Each wall is flat, endless, passes through zero and stands at right angles to its row. A trip goes straight from one point to another. Which walls does it cross, in order?

Walls:
(1): [0.32 1.27]
(2): [0.26 5.09]
(3): [-0.41 -0.94]
(4): [1.06 0.35]
Trips:
[-2.32 -1.53] to [-2.24 -0.04] -> none
[0.53 2.50] to [0.19 0.46] -> none
[ 2.15 -1.37] to [1.83 1.46] -> 3, 1, 2

Walls:
(1): [-2.16 -1.07  0.11  1.78 -0.58 -2.92  2.36  1.24]
(2): [ 3.32 -0.90 -0.38  4.13  1.72 -0.32  0.15 -1.61]
(3): [-2.74  0.17 -0.62  1.14  1.07 -0.41 -0.57  1.21]
Trips:
[-2.13 -1.38  0.28 -1.99  3.42 -1.84  1.38  0.17] to [-0.14  0.29  0.04 -0.93  1.07 -1.71 -4.41  1.18] -> 1
[-1.18 -0.85  0.84  0.43 -0.06 -0.38 -0.97  0.79] to [-2.19 -1.58  0.90  3.90 -3.01  0.80 -0.32 -4.10] -> 2
[ 3.52  1.26 -1.86 -4.49  0.12 -3.30  1.01  0.44] to [ 2.57  0.26  1.06 -1.14 -1.00 -1.28  4.29 -0.88] -> 1, 2
[-1.24  0.64  0.95  1.32  2.29 -0.90  1.81  1.51] to [ 2.05 -1.20  1.63  2.58  2.97 -0.47  0.67 -0.84] -> 3
[ 1.60 -2.10  1.07 -0.10 -1.11  2.27 -3.27 -2.09] to [-0.57 -2.40  4.55  4.22 -0.35  1.39  0.37  0.34] -> 1, 3
[-1.85  1.41  0.00  0.28  0.31  1.47 -0.80 -2.48] to [-0.58  0.91 -0.45  0.57 -2.40 -2.40 -0.20 -3.21] -> 3, 1, 2
[-3.53  4.03 -2.26  0.70  2.06  0.82 -0.89  1.44] to [-2.72  1.44 -1.30 -1.97 -0.87  2.95  2.74 -0.41] -> 1
[-0.32  0.84 -3.97 -2.46 -2.57 -2.76  0.64  0.58] to [-0.43  0.19 -0.43 -0.60 -2.57 -0.48 -0.24  2.37] -> 3
[ 2.47  1.12 -1.01 -0.61  3.55 -0.64 -3.99 -0.34] to [ 0.15  1.80 -2.79  1.74  1.82  1.17 -2.40 -3.06] -> 3

Walls:
(1): [-2.04  2.83  0.64  1.94  0.83 -1.41 -1.14 -1.57 -1.83  0.02 -1.44  0.03
 -1.90 -0.53]
(2): [-0.51  1.02  1.38 -0.12  1.66  1.28 -0.10  2.70 -2.07  2.43 -0.28 -2.46
  1.08 -1.93]
(3): [-0.70 -0.91  0.25 -0.59 -0.89 -0.65 -1.22 -0.06  0.40 -0.89 -2.88 -0.63
  1.33  0.66]
(4): [-2.21  0.20 -1.50 -0.50  2.05 -1.81  1.12  0.79 -1.93 -0.45 -1.37  1.01
  3.52  0.43]
(5): [ 1.61 -4.09  1.32  0.50 -2.19 -1.41 -1.10 -0.34  1.22 -0.52  0.30 -1.67
  1.30  0.82]
Trips:
[ 1.01 -0.86 -3.48 -3.11 -0.90  0.89  2.29  2.52 -3.38 -2.56 -0.38  0.28
 -2.16  3.10] to [ 1.42 -2.85  3.62 -1.58 -0.16 -1.84 -0.41  0.80 -0.90 -1.38 -0.96  2.45
 -0.03  3.50] -> 3, 5
[ 2.16 -1.38  1.14  1.78 -0.05  3.27 -1.24 -0.60 -4.94 -1.34  0.05  0.93
  1.47  5.14] to [ 0.55 -0.68 -0.69  1.08 -1.14  0.60 -0.77  1.90 -0.69 -2.29  0.10 -0.71
 -5.52  2.23] -> 4, 1, 3
[-0.02 -0.57  0.11 -0.62 -1.78 -3.78  1.94  0.03  1.27  4.39 -2.86  5.01
  2.33  0.49] to [ 0.13  0.89 -1.09 -1.08 -0.45  1.45 -1.71  5.16 -0.38 -1.42 -1.01 -0.88
 -1.59  1.61] -> 5, 2, 4
[ 0.26 -1.69 -3.74  1.64  0.11  2.71  0.70 -3.65 -0.05 -2.74 -0.88 -1.95
  4.03  1.93] to [ 1.40 -2.77  1.60 -3.79  3.04 -0.41 -0.16  0.62 -0.90  0.70 -2.35 -0.64
  0.48  1.23] -> 2
[ 0.25 -1.63  0.56 -3.62  0.53 -0.06  0.23  2.07  0.49  0.99 -2.41 -1.74
 -1.10 -1.22] to [-2.23 -1.75  0.22  0.58 -0.98  0.12 -1.77  2.01 -1.12 -0.28  4.82  3.16
  1.85 -0.53] -> 4, 3, 2
[-3.57  3.12  2.70  0.29  0.79  1.58 -1.37 -2.20  0.54  0.70 -1.93 -1.98
  0.71 -1.02] to [-0.16  1.18 -2.52 -0.41 -2.65  1.23  1.84 -4.40  1.46 -2.28 -0.34 -2.48
  0.86 -1.01] -> 4, 2, 5, 1

Walls:
(1): [-1.03 -1.39  1.12 -1.06 -1.70  2.61  2.42  1.85 -0.80 -0.54  0.87  2.29
  3.22  2.59 -1.36 -0.19  1.45 -1.37  1.93  1.15  0.31  0.95  0.37 -0.11
  2.00  1.27 -2.21 -1.48 -2.58 -2.47 -1.71 -2.37]
(2): [-0.61 -1.12  3.80 -1.25 -1.75  2.79  2.29 -0.19  2.68  0.03  1.35  3.21
 -3.43 -2.35 -0.66 -1.40  1.11  0.75  2.54  0.10  1.20 -0.81  0.74 -1.40
  0.06  1.44 -1.74 -5.37  2.36  0.08 -0.29  0.78]
(3): [-2.01  2.53 -1.17  2.73 -3.75  2.50  1.63  2.06  0.36  0.00 -0.70  1.22
  0.54 -1.04 -2.06  2.53  2.76 -0.66 -1.44 -1.49  1.89  0.04 -0.82  1.14
 -2.01  0.98 -0.52  0.63 -3.82 -5.30  0.49 -2.61]
Trips:
[-0.59 -1.20 -0.44  0.69  1.10  0.18  5.06  0.46  0.77  2.57  1.93 -1.44
 -1.27  0.21 -0.28 -1.28 -0.07  2.15 -2.55  2.46 -0.66  0.23  0.08 -0.65
  0.59 -2.44  2.63 -1.45  0.26  0.10 -0.21  3.00] to [ 0.94 -0.82  1.12  0.45 -0.04  1.79  0.89 -3.02 -1.92 -4.56 -0.73  0.82
 -1.88 -0.21  4.00 -2.40 -2.00  1.69  1.43 -2.66  2.28  3.82 -0.93 -0.38
  0.24  1.06  2.33  0.96  0.05  0.29  0.53 -1.05] -> none
[-1.64  1.16  0.30 -0.61 -1.20  0.34 -1.82  0.69 -3.45 -1.43 -1.85  0.04
 -3.68  1.54  1.40 -1.08  0.38 -3.37  1.46  0.07 -3.00 -1.36 -0.51  3.95
  2.02 -2.94 -0.30  1.80  0.71  2.54 -1.26 -1.07] to [-0.15 -0.58 -2.16 -3.93 -1.23  0.58 -3.30 -1.94 -2.48  1.30 -0.07  0.45
 -3.02  1.77  2.72 -0.03  1.52 -1.36  3.20 -0.20  1.64  4.19 -1.54 -0.34
 -4.61  0.99 -4.17  3.11  2.76  1.95  0.31 -1.03] -> none
[-1.20 -0.64 -1.03  2.55 -1.85  1.12  0.18 -0.04  0.58  0.53 -2.53  0.36
  2.58  1.49 -1.99 -0.30  0.19  3.44 -1.15 -0.63 -1.68  2.03  2.86  1.31
 -0.53 -2.31 -3.29 -0.08 -2.51  1.13  4.64 -1.27] to [-1.89 -4.80  0.79  1.45  1.34  0.02  1.05 -3.45  1.98  1.82  1.06 -0.85
 -2.47 -1.59  0.87  4.97  0.34  0.26 -1.02 -0.15 -1.57 -0.34 -0.92 -6.07
 -0.80 -0.93  0.21  0.74 -0.38  0.42 -2.38 -0.37] -> 1, 2, 3
[ 2.92  1.32  3.63  0.61 -3.20 -1.70  2.30  1.55  0.17  0.57  3.18  0.27
 -1.93 -0.89  1.94  1.74  0.71 -0.34 -0.91 -1.67  3.32  2.52  0.85  1.61
  0.12 -0.35 -0.44 -0.06  3.44  2.66  0.73  3.61] to [-0.85  1.42 -0.22 -0.20  0.40  2.00 -1.85 -0.87 -2.44 -0.93 -2.50  1.61
  2.41 -1.79  0.87  2.77  3.80 -0.25  5.48 -1.40 -1.69 -0.26 -7.06 -2.92
  5.78  1.20 -1.02 -0.78 -1.60 -1.47  0.69  1.24] -> 1, 3
[ 0.72  0.44  1.35  1.62 -1.62 -2.23 -1.25 -2.81  0.04 -1.75 -2.23  0.81
 -1.95 -1.42 -0.52 -2.63  3.65  0.33 -2.44 -4.20  1.27  0.40 -3.07  0.30
 -1.21 -0.58 -0.30 -0.08 -0.07  0.64 -2.09  0.72] to [ 1.76 -1.08 -3.29  1.76 -1.83  1.15 -3.32  0.77 -0.10 -1.28 -0.92 -3.12
  0.25 -0.72  4.79  0.19 -2.06 -1.22  1.79  1.40 -1.34 -1.08 -2.36 -0.76
 -1.38 -2.95  1.55 -0.46  1.62  1.86 -0.45 -0.02] -> 2, 3
[-2.16 -3.04  0.26 -0.16  2.79  0.02 -1.58 -2.34  0.03 -2.31  1.09 -1.61
 -0.15  0.66 -2.29  0.17 -3.66 -0.54 -3.04 -0.33 -2.47  2.92  1.45  1.19
 -1.08 -0.75 -0.46 -1.31 -2.37  0.56 -0.49 -0.85] to [-0.34  0.55 -0.02  0.89  2.45 -0.70  1.90 -0.62 -0.70  3.51  0.47 -1.24
 -0.57 -4.21  1.89 -0.36 -2.18 -2.46  1.76  2.35  1.11 -0.70 -1.31  2.49
  1.60 -0.15 -2.42 -1.72 -1.33  1.14  0.55  0.82] -> 2

Walls:
(1): [-1.35  0.15  3.31 -1.03  0.41  0.78 -0.71 -1.88 -1.41  0.06  1.87  0.61
  3.48  0.37 -1.33 -0.34  1.86  2.36  1.31  2.60 -1.99 -1.16 -0.74 -1.98
 -3.15 -2.02  4.04  0.85  0.69 -3.09  0.10 -0.80  0.14 -0.12 -0.83 -0.94
  0.13  0.27 -1.66  0.71  0.43 -1.19  1.74  1.45  1.74  1.97 -0.24  0.51]
(2): [-0.82  0.67 -0.13  0.43 -0.11  0.64  1.68  1.69 -2.01  2.00  0.65  3.96
 -0.37  2.79 -1.76  2.49 -0.51 -2.29  1.08  1.86 -0.01 -0.39 -2.14  1.46
  1.81  1.86 -2.43 -0.03  1.93 -2.82  0.78 -1.20  0.90  0.06 -2.20  0.69
  2.08  2.36  1.23  2.04 -1.09 -0.81 -3.04 -1.36  2.47  0.72  1.52  3.42]
(3): [ 1.65  0.34 -2.00  1.01  1.19 -0.76  0.16 -0.91  1.88  0.35 -0.14 -0.11
  2.98 -3.30 -0.37  2.66  0.83  0.47 -0.70 -3.32 -1.92 -0.43  1.00  4.44
  0.89  3.50  1.88  1.33  4.40 -3.13 -2.15 -0.54  2.24  0.02  0.03  2.48
  0.91 -2.59  0.33 -1.31  1.57  0.59  3.83 -3.04 -1.37  2.68 -2.52  2.43]
(4): [-1.26 -0.78 -0.11  3.17 -0.08  2.01 -2.02  1.52 -0.40 -0.18 -0.67  0.06
 -0.44 -3.78 -2.95  0.15  4.93  1.88 -2.58 -1.66  1.35  2.93  1.83 -1.31
 -0.83 -2.95 -0.89 -2.86  0.20 -1.26 -0.28 -1.34  1.94 -1.85  0.81 -1.01
  0.29 -1.33  0.15  1.52 -0.07  0.10  0.93  3.89  2.60 -1.59 -0.83  0.47]
(5): [ 1.20 -2.37 -0.85  1.06 -2.30 -4.81  1.02 -1.05 -0.48 -0.34 -2.01  0.28
  1.27  0.04 -4.07 -3.31  0.18  0.17  1.04  3.75  0.81 -0.01  0.29  0.27
  0.70 -1.80 -1.63  1.74  0.10  2.47 -0.61 -1.60  0.58 -0.91  0.42 -2.25
  0.66  0.56 -1.70 -0.38 -0.53 -1.17  0.75 -1.27  1.73 -1.31  1.81  2.36]
(6): [-1.50 -1.59 -1.86  2.47  3.01 -1.12  1.78 -2.36  1.35  1.95 -2.12  0.81
  1.29 -2.26  1.83  3.34 -1.32 -1.04  1.99  2.62 -2.13 -0.10 -2.26  0.24
 -0.53  2.14  1.32  1.70  1.42 -2.74  0.47  1.01  0.98  3.19 -2.61  0.06
 -1.13  2.90 -3.00  2.53 -4.43 -0.99  0.97  2.28  1.98 -0.77 -3.78 -2.94]
(7): [-3.36  0.00 -2.29  0.46 -0.83  5.02 -1.92  0.13  1.15 -0.12  0.72 -0.69
 -3.21 -1.37 -0.92 -1.22 -0.82 -1.14 -1.82  2.79 -0.04  0.52  0.46 -2.89
  0.51  0.93  1.65 -0.79 -0.12  2.34  0.23 -1.57 -1.00  1.80 -1.16  3.40
 -2.16  1.64  1.11 -0.78  0.19  0.01 -0.13 -2.40  1.35 -2.23  0.05 -3.49]
(8): [ 0.48 -0.25 -3.16  2.73  1.25  0.55  1.60 -1.57 -0.70 -1.58 -0.77  2.06
  0.66  0.58 -0.81 -2.85 -0.18  0.89 -2.79 -1.03  0.37  2.05  1.05  0.01
  0.76 -1.10  2.68  1.35  2.19  4.11 -1.25 -0.92  2.72  1.56 -0.11  1.51
 -0.21  2.15  0.43 -0.13 -4.05 -3.78 -0.04 -1.60 -3.22 -0.33 -0.90  4.65]
(9): [ 0.72  1.08 -3.05  0.04  2.57  0.28 -2.51  0.88  2.45  1.97  1.16  1.96
  2.11  0.96 -0.09 -4.97 -0.19 -2.08  2.59  2.68  3.02  7.17 -1.20 -3.37
 -0.37  3.32  2.19 -2.25  1.42 -2.63 -0.90 -2.56  4.54  1.67  1.09  0.38
  0.11 -0.20 -0.90  1.91 -4.49  1.82  0.46 -0.87 -1.68  4.33 -0.22 -3.76]
Trips:
[ 5.03  2.81  3.64  2.36 -2.23 -4.34 -2.60 -0.20 -0.59  1.20  0.92 -4.08
  4.20 -0.61 -0.22 -0.86 -1.05 -0.93  1.80 -0.52  0.97 -3.22  0.81  2.45
 -1.02 -0.43  0.16 -4.04  1.37  1.84 -3.32 -1.01 -3.60 -1.90 -0.16 -1.01
  3.13  0.96  1.82  0.98 -2.36  0.43 -4.67 -1.77  1.29 -0.44  0.27 -1.97] to [ 1.84 -0.38 -0.33 -0.44 -0.95  0.06  1.13  0.39 -0.46  0.89  0.73  1.32
 -4.05 -1.21  2.52 -0.48 -1.45 -0.70  2.41  2.29 -1.76 -2.67  1.76 -0.87
  0.05  1.54 -3.08  2.29 -3.48  0.22 -1.26 -1.63  0.38 -1.15  0.26  3.05
 -0.82  1.82  3.34 -3.77  0.27 -0.43 -0.84 -1.70  0.70 -1.44 -1.80  0.07] -> 2, 7
[ 1.28 -0.44 -0.21 -0.50  0.97  1.00  1.53 -3.29  1.35  2.23  3.13  3.03
 -0.15  3.09 -0.25 -1.75  1.57 -2.12  2.46  1.23  3.11  0.46  0.81  1.71
  1.32 -0.77  1.52  2.54  0.69 -1.90 -1.03  1.71 -0.64  0.32 -0.74 -1.98
  2.27  0.54 -4.28  1.92 -3.10  1.77 -2.33  2.66 -0.45  0.14  3.38 -2.18] to [ 1.52  1.89  0.06 -1.84 -0.45 -0.63  0.61 -0.73  0.68 -1.96  1.81  1.18
  0.61  3.47  1.02  3.24  2.20 -2.17  2.98  0.11  1.66  0.51 -4.29  0.08
 -3.01 -1.28  0.85  1.36  3.36 -0.16 -2.28 -2.31 -0.35  0.56  3.38 -2.41
  3.09  0.15 -3.39  0.01 -0.27  1.38 -3.82  1.56 -2.83  2.38 -0.81  4.46] -> 8, 6, 3
[-1.31 -1.45 -0.72 -1.59  2.58  1.60  0.06 -3.25  3.58  2.75  0.96 -0.12
 -3.01 -0.74 -0.22  0.63  0.53  0.05 -1.44  3.32  2.92 -1.96  0.05 -2.95
 -1.85  0.42 -2.78 -3.40 -0.35  0.83 -2.22 -2.45  0.43 -0.41  0.96 -0.67
 -1.67  1.58 -0.26 -0.27  0.86  1.90 -0.70  0.28 -0.05 -0.96  3.07  2.09] to [ 1.43  2.12 -1.35 -3.01  0.28  0.49  2.51  0.98 -0.50  0.42 -0.26  0.91
  4.66 -0.29 -3.45  0.95 -2.26 -1.16  2.41  1.64 -1.02  0.24  0.77 -1.42
  0.75 -1.92  0.38  1.74  1.33 -0.28 -2.30  2.62  2.70  3.16  3.90  0.70
 -0.03  2.89 -0.18  2.17 -0.73 -0.46 -0.99 -0.60 -1.02  1.29  1.49  2.72] -> 8, 1, 4, 6, 7, 3
[-0.88 -1.77 -2.89 -0.93  0.34 -0.13  0.31 -2.45 -2.21 -0.07 -2.64 -4.54
 -3.14  1.30 -2.03  1.48 -0.52  5.60  0.65  0.33 -2.32 -0.91 -0.06 -2.78
  1.07 -3.10  1.08  0.18  0.30  2.15  3.62 -2.17 -0.34 -1.17  1.11 -0.31
 -1.25  1.56  1.76  1.02  0.62  0.87  1.52 -1.77 -0.19  0.59 -0.52 -0.70] to [-0.78 -2.77  0.93 -3.22  2.60 -2.22 -3.09 -4.19 -0.13  2.75  0.21  0.64
  1.00 -2.14 -2.71 -1.09  2.03  3.83 -2.18  1.29  1.04  0.31  1.58 -0.46
  3.40 -1.18  0.86  0.49  0.60  3.83  0.11  0.17  0.47  3.19  0.12  0.20
  2.27  1.18 -3.24  0.30  1.77 -0.92 -2.42 -0.11  4.21  0.29 -0.35 -0.90] -> 6

Walls:
(1): [ 2.22 -2.01 -1.31  3.24 -1.78 -1.18  2.63 -2.05 -3.34 -0.45 -0.94 -0.69
  1.45 -3.03 -0.12 -0.36  0.99 -2.01 -0.94 -2.50  0.19 -2.19  0.60  1.28
  0.17 -0.75 -1.91  2.56 -3.77 -0.20  1.69  0.02 -3.98  2.25  1.51 -0.78
 -0.54  0.45  2.17  4.60 -3.61 -3.10 -1.53  3.01 -0.09  0.64 -2.60  0.96]
(2): [ 0.43  3.16 -1.79  0.96 -1.96  3.04  1.70  3.60 -0.55 -0.13  3.98  0.66
  2.10 -0.21 -5.11  1.40 -3.27  0.92 -1.29 -2.37  1.24 -0.20  4.06  2.56
 -0.24  0.93  0.15 -1.08  0.31 -0.75 -0.76 -2.62  0.72  1.13  1.70  0.32
 -2.14  0.40 -1.88 -1.66  1.22  0.91  0.09  2.25 -1.11  2.77 -4.13 -1.43]
(3): [-3.02 -1.38 -0.50 -2.12  0.01  1.04 -0.48  0.79  0.44  3.49  2.34 -0.20
 -0.29  0.86  2.88  0.40  2.08 -3.17 -1.99  1.98  0.41 -0.61 -3.74  1.64
 -1.45 -0.60 -1.35 -0.06 -0.66 -1.05 -4.82 -3.02  1.35  4.46 -3.04  3.21
 -2.13 -0.22  1.42 -1.34  2.45  1.13 -1.29  1.03  0.28 -0.33 -0.28 -0.75]
(4): [ 1.31  3.74  1.10 -1.27 -4.05  0.37 -0.36 -0.86  1.62  0.12 -3.24 -0.35
 -1.56 -3.34  1.75  0.46 -1.05  1.04  2.22 -1.32  1.28  1.63  1.33 -2.47
 -0.80 -0.03  3.88 -2.71  1.95 -3.26 -1.02 -1.40 -1.33  0.49  3.73 -2.25
  1.70 -2.10  1.18  0.06  0.88  0.05  0.75  0.51  1.51  0.73 -1.26 -1.47]
(5): [ 1.90 -0.34  0.38 -0.73 -3.30  0.31 -1.28 -2.70 -0.25  2.15  2.93 -0.29
  0.60  1.34 -0.73  1.72 -2.92  0.65 -0.46  2.74 -2.77  0.24  1.05  0.16
  1.05 -0.21  0.47  1.24 -1.68 -1.13 -0.26  0.67 -0.48 -0.11 -1.46 -0.21
  0.34  2.32  2.63  0.92  2.00  3.11 -0.39  3.11  0.94 -1.79 -1.75 -1.11]
(6): [ 0.74  1.80  1.34  1.45  0.41 -4.98 -1.72 -0.50 -5.02 -0.10  2.22 -1.50
  0.17  4.06  2.11  1.48 -1.87  3.17  0.66 -2.13 -0.08 -0.22 -1.30  0.56
 -1.28  1.87 -3.31  1.76 -5.00 -2.12 -2.09 -2.17  1.14 -1.52 -1.85  0.18
  0.47  1.10 -0.79 -1.21  2.11  1.46  0.43 -0.09 -3.35 -1.47 -2.85 -1.13]
(7): [ 3.22  0.93  2.40  1.32 -1.95 -2.23  2.96 -0.92 -2.60 -1.64  1.33 -1.29
  2.23  1.77  3.65  0.95  1.43  2.00 -0.93 -0.29  2.46  0.85 -1.63  1.27
 -0.19 -1.68 -1.01  2.21  0.06  0.98  1.54  3.80  1.50  2.04  2.88  2.15
 -0.17  0.25  0.86  0.12  4.24 -1.75 -1.00  1.18  0.04  1.49  0.08  2.64]
(8): [-0.30 -0.65 -1.17 -0.78  3.38  0.25 -0.61 -3.16  0.23  1.26 -1.93 -0.33
 -0.11 -0.24  3.10  0.68  2.25 -0.94  0.59  1.45  2.41  0.06  0.48  2.00
 -2.06  2.02  4.92 -2.55  0.94  2.11  4.96  0.65  1.15 -1.98  1.20 -0.76
  3.38  0.10  1.39  0.05 -0.40  0.47  2.91  0.58 -2.37 -1.07 -3.46 -1.63]
(9): [ 1.44  2.19  1.57  2.28 -3.20  0.89 -0.53 -1.95 -0.92 -1.17  1.48  0.16
  0.76  1.66 -0.19 -3.43 -1.78  2.11  0.43  0.91 -0.64  1.84  1.46  0.68
  2.81  0.03 -0.08 -1.48 -0.72  0.06  2.37  1.36 -2.70 -0.50 -2.95  0.10
  1.65  1.49  1.14 -1.02  2.95 -1.58  3.41  3.97  2.13 -2.28 -0.68  0.06]
(10): [ 1.69  0.96  0.87  1.79  1.25 -2.01 -0.27  5.55  0.16  0.08  2.34  0.13
  1.19 -1.17  0.31 -0.47  2.44  2.43  2.39  1.12 -2.82 -0.37 -0.32 -1.02
 -0.84  3.18 -2.27 -2.26 -3.96  0.69  1.53 -0.19  1.33 -0.38 -3.01 -0.45
 -1.06 -0.68  1.44  0.83 -2.05 -2.44 -1.08 -1.48  1.23  0.92 -4.62  2.11]
Trips:
[-0.81  0.45  0.10  3.98 -0.37  1.70  2.19  0.08 -2.32  4.31  0.52 -0.44
  2.12 -0.65  0.62 -0.96 -1.75  0.39  1.20  4.21  2.50 -1.36 -2.40 -0.20
  1.15  1.23  1.96 -1.20  0.43 -1.04 -0.91 -2.72  2.52  2.79 -1.26 -2.37
  0.21  1.42  0.32  1.70  1.79 -0.98 -2.03  1.40  3.14  1.12 -2.31  3.13] to [ 2.49  1.21  0.13  2.09 -4.42 -0.31 -0.90 -2.14  1.35 -1.29 -1.20 -1.19
 -0.36  0.06 -1.90 -0.22 -1.97 -1.83 -0.05  1.28  2.11  0.04  1.69 -0.17
 -1.82 -0.94 -3.34  0.69 -0.38 -2.03  1.88 -1.24  0.07  1.77 -0.37  1.01
 -1.77  4.28  0.65  2.10  0.98 -1.02 -3.22 -2.40 -0.88 -3.85 -2.71  1.29] -> 6, 3
[ 1.71 -1.94  0.98  1.10 -4.18  1.37  1.69  2.13 -4.01 -1.83  0.51 -0.70
 -1.59 -1.06 -4.11 -0.12 -3.07  1.18 -1.64  0.12  3.10 -0.55  0.70 -0.06
  0.09  2.20 -0.50 -6.62  0.28 -0.42  2.76  4.85  1.05  0.02  0.50  1.10
  3.49 -0.68  0.17 -0.92 -0.75 -2.68 -2.45 -0.48 -2.34  2.84 -0.61 -1.18] to [-2.79 -0.36  3.06  0.62  2.11 -0.65 -0.68  0.03 -3.57 -3.06  1.26  3.13
 -0.40 -0.73  2.59  0.15  0.12 -0.16  1.08  2.77 -2.15 -3.61  1.50  0.32
  1.50 -0.85  3.30  3.12  0.05  4.16  5.64 -0.13 -3.89 -0.36 -1.20 -1.76
  2.35 -3.26  1.42  1.95  4.22  0.34  0.49  1.32 -2.80 -2.31 -2.55 -0.89] -> 5, 4, 6, 2
[ 0.64  2.62 -0.47 -0.37 -0.47 -0.54 -0.69 -0.85 -1.84 -0.71 -0.08  1.26
 -0.09  0.01  3.08 -1.48  1.90 -3.33  2.64  0.65  2.17 -1.58 -0.35 -2.98
 -4.07  2.86  1.35  2.00 -1.66 -1.31  2.58  0.01 -1.71 -2.61  1.25  3.65
  0.07  2.60 -2.34 -1.77 -2.27 -2.39 -1.27 -0.94 -0.94  0.64  1.66 -0.03] to [ 0.12 -2.70 -3.02 -0.71  0.61  1.53  1.54  0.06  1.99 -1.51 -3.54 -1.57
  4.30 -0.69 -1.10 -1.41 -1.51  1.81  2.74 -2.59  0.59  0.99  0.65  1.43
 -2.17 -0.99 -0.71 -0.93 -3.58  3.02  2.22  1.68  0.32 -1.14  4.20 -1.92
 -0.63  0.79  1.82  1.18  1.76  0.00  1.42 -2.60  1.00 -1.32 -2.50  1.64] -> 6, 2
